Every row gives one point. Each copy is the shape, with its points in the same order, turned, moved and blurred by noise. Is it also mirrored, or only turned?

Shape:
[[  1.5 -11.2]
 [-21.4 -36.1]
 [  6.1  32.0]
 [  3.7  16.3]
 [ 15.4  15.3]
 [-10.4  -0.5]]
Copy 1 (6 x 2):
[[ -6.1  -7.2]
 [-35.2 -23.4]
 [ 15.2  30.6]
 [  2.5  15.2]
 [ 20.0   8.4]
 [-13.0   6.2]]
Copy 1 is: only turned
Copy 2:
[[  8.8  -9.7]
 [ 19.2  24.5]
 [-20.3 -37.1]
 [-11.1 -23.9]
 [ -7.7 -30.3]
 [ -3.2  -4.5]]
Copy 2 is: mirrored
Copy 3 (6 x 2):
[[  0.8 -22.0]
 [-21.5 -49.6]
 [  1.2  20.8]
 [ -2.9   4.9]
 [ 13.2   4.0]
 [-10.5 -10.3]]
Copy 3 is: only turned

Shape, 8 rows:
[[  1.2 -48.4  30.5  18.2]
 [ -8.8   2.4  -9.7  -4.3]
 [  2.7  -7.6  -8.9  -9.7]
 [ 29.5  24.4   9.3   0.9]
 [ 28.0 -17.4  -4.8   3.2]
 [ 31.7  11.3  19.0  20.7]
 [ 10.3  15.4  -0.7  -1.0]
 [ -2.4   0.1 -43.9   9.3]]
Copy 1 (8 x 4):
[[ 51.0  15.4  -8.8  31.9]
 [ -9.6   9.2  -8.3  -2.6]
 [  1.7   3.6 -10.6  -3.0]
 [  0.7 -28.1  11.6 -13.9]
 [ 19.3 -20.6 -19.7  -0.6]
 [ 16.0 -36.3  18.2  13.1]
 [ -6.0 -15.2   1.5  -5.3]
 [-24.5  -7.9 -40.7  12.9]]
Copy 1 is: mirrored
Copy 2, 8 rows:
[[ -5.9 -41.7  43.8  21.2]
 [ -7.1  -3.2  -1.0 -17.2]
 [  3.2 -13.4   3.4 -16.0]
 [ 28.1  23.3  11.2  -2.8]
 [ 24.8 -19.0   5.9   5.8]
 [ 22.6  18.3  24.6  16.9]
 [  9.5  13.1   4.9  -8.7]
 [ -4.1  -7.1 -35.1  -2.7]]
Copy 2 is: only turned
